Every row gives one point. Two turns around zero, p and q, are shown by what they do to some points. Write where each new point lands after one turn and then the other. Backwards means that the second turn is done in reverse. Each puzzle has new turns, and all numbers are rounded.
(in the rows, 128 means zero)

Turn p:
[111 133 110] -> [105 128 117]
[105 150 122] -> [115 133  99]
[178 134 124] -> [154  88 143]
[118  95 156] -> [137 164 153]
Turn q:
[140 141 112] -> [113 145 120]
[164 107 158] -> [165 154 152]
[124 111 126] -> [142 122 119]
[ 85 154 116] -> [ 92  92 121]
Where do these land?
p, then q: [125 115 113] -> [131 109 135]
q, then p backwards: [104  87 134] -> [163 159 139]
p, then q: [150 128 139] -> [144 146 135]
q, then p: [133 182 126] -> [119 171  96]

Turn p:
[123 161 125 120] -> [134 136 102 148]
[149 124 144 129] -> [127 149 144 125]
[113 131 125 104] -> [135 125 104 115]
[146  72  90 160] -> [141  84 189 117]
[108 152 156 127] -> [102 145 101 136]
Turn q:
[117 133 141 131] -> [142 122 136 122]
[134 119 157 119] -> [152 120 126 148]
[117 128 156  85] -> [158  97  99 133]
[110 144  79 137] -> [ 89 133 128  89]
[159 134 109 126] -> [112 155 110 136]
[158 152 148 160] -> [151 174 143 133]
[100  85 107 138] -> [ 93  94 154 135]
Where do these land?
p, then q: [106 101 112 130] -> [120 100 123 152]
q, then p backwards: [151 165 120  91] -> [109 154 139  81]
q, then p: [ 90 109 140 148] -> [105 148 142  93]
p, then q: [160 107 149 126] -> [167 130 111 121]
p, then q: [132 159 119 145] -> [120 147 158 124]

Turn p:
[149 116 118 121  86 102 124  58] -> [ 86 173 118 113  93  77 124 137]
[ 91 138 155 107 146 144 141 112] -> [125 124 138 122 147 143 153 176]
[121 146 115 159 153 147 119 154] -> [170 119 139 125 134 149 143 104]
[ 31 125 137 126  80 110 130 110] -> [ 92 114 119 172 108 117 213 162]
[142 146 111 103 142 145 141 153] -> [146  90 130 107 137 128 107 131]
[153 135 140 140 116 135 139 143] -> [140 127 133 138 109 139 101 127]
[160 121 124 115 122 143 109 137] -> [126 126 106 108 121 139 101 115]
[156  94 114 149 138 118 139 123] -> [111 146 152 127 132 124 107  93]
[148 114 139 117 148 136 110 137] -> [126 135 114 115 149 148 108 120]
[127 146 127 143 148 100 130 153] -> [158 123 132 154 150 117 125 117]
Turn q:
[ 96 147 133  97 147 166 109 110] -> [123 145 150 118 163 120 133  76]
[ 87 120 103 145 146 119 156 117] -> [ 87 125 103 128 103 119 146 103]
[115 142 162 115 152 162 143 136] -> [105 136 157 104 151 158 129 111]
[145 110 125 127  98  97 121 126] -> [144 128 122 138 115 103 124 164]
[ 99 113 133 135 150 178 117 128] -> [108 108 154 115 132 130 111  81]
[131 133 131 113 159 139 117 153] -> [129 127 117 106 153 146 108 115]
[142 120 156 130 102  90 125 136] -> [133 121 131 127 133 115 135 182]
[144 150 143 148  92 114 126 142] -> [136 117 135 160 138 140 137 166]
[158 145 133 136 106  97 106 146] -> [158 117 113 147 145 131 128 169]
[108  97  61 117 127 147 171 104] -> [104 165 110 143  67 109 112  84]
[182 131 129 144 129  99 118 109] -> [180 120 116 122 109 136 146 156]
Where do these land?
q, then p: [111  97 126 131 150 127 122 155] -> [102 122 101 118 146 123 152 119]
p, then q: [132 149  81 169  97  90 130 120] -> [145 132 122 146 100 108 179 177]
p, then q backwards: [114 110 152 110 141 167 119 111] -> [137 142 161 126 151 117 161 148]
q, then p: [129 131 148  96 111 108 104 150] -> [156 121 118 136 172 130 117 115]
p, then q: [118 133 183 123 132 108 149  84] -> [101 105 107 144 173 170 125 142]
p, then q: [127 143 122 129 111 156 116 115] -> [128 157 136 147 126 125 111 138]
q, then p: [150 132  95 156  91 109 140 142] -> [142 123 132 146  90 137 130  80]
p, then q: [ 89 115 117  92 149 119 165  90] -> [ 70 132 111  86 150 132 128 150]
q, then p: [135 163 119 153 126 154 118 172] -> [134 150 144  98 127 171 146  99]
q, then p: [152 113 127 115 128 151 137 153] -> [140 133  91 114 121 148 131 129]
p, then q backwards: [152 123 137 134 174 119 109 115] -> [135 146 132  77 141 138 116 137]
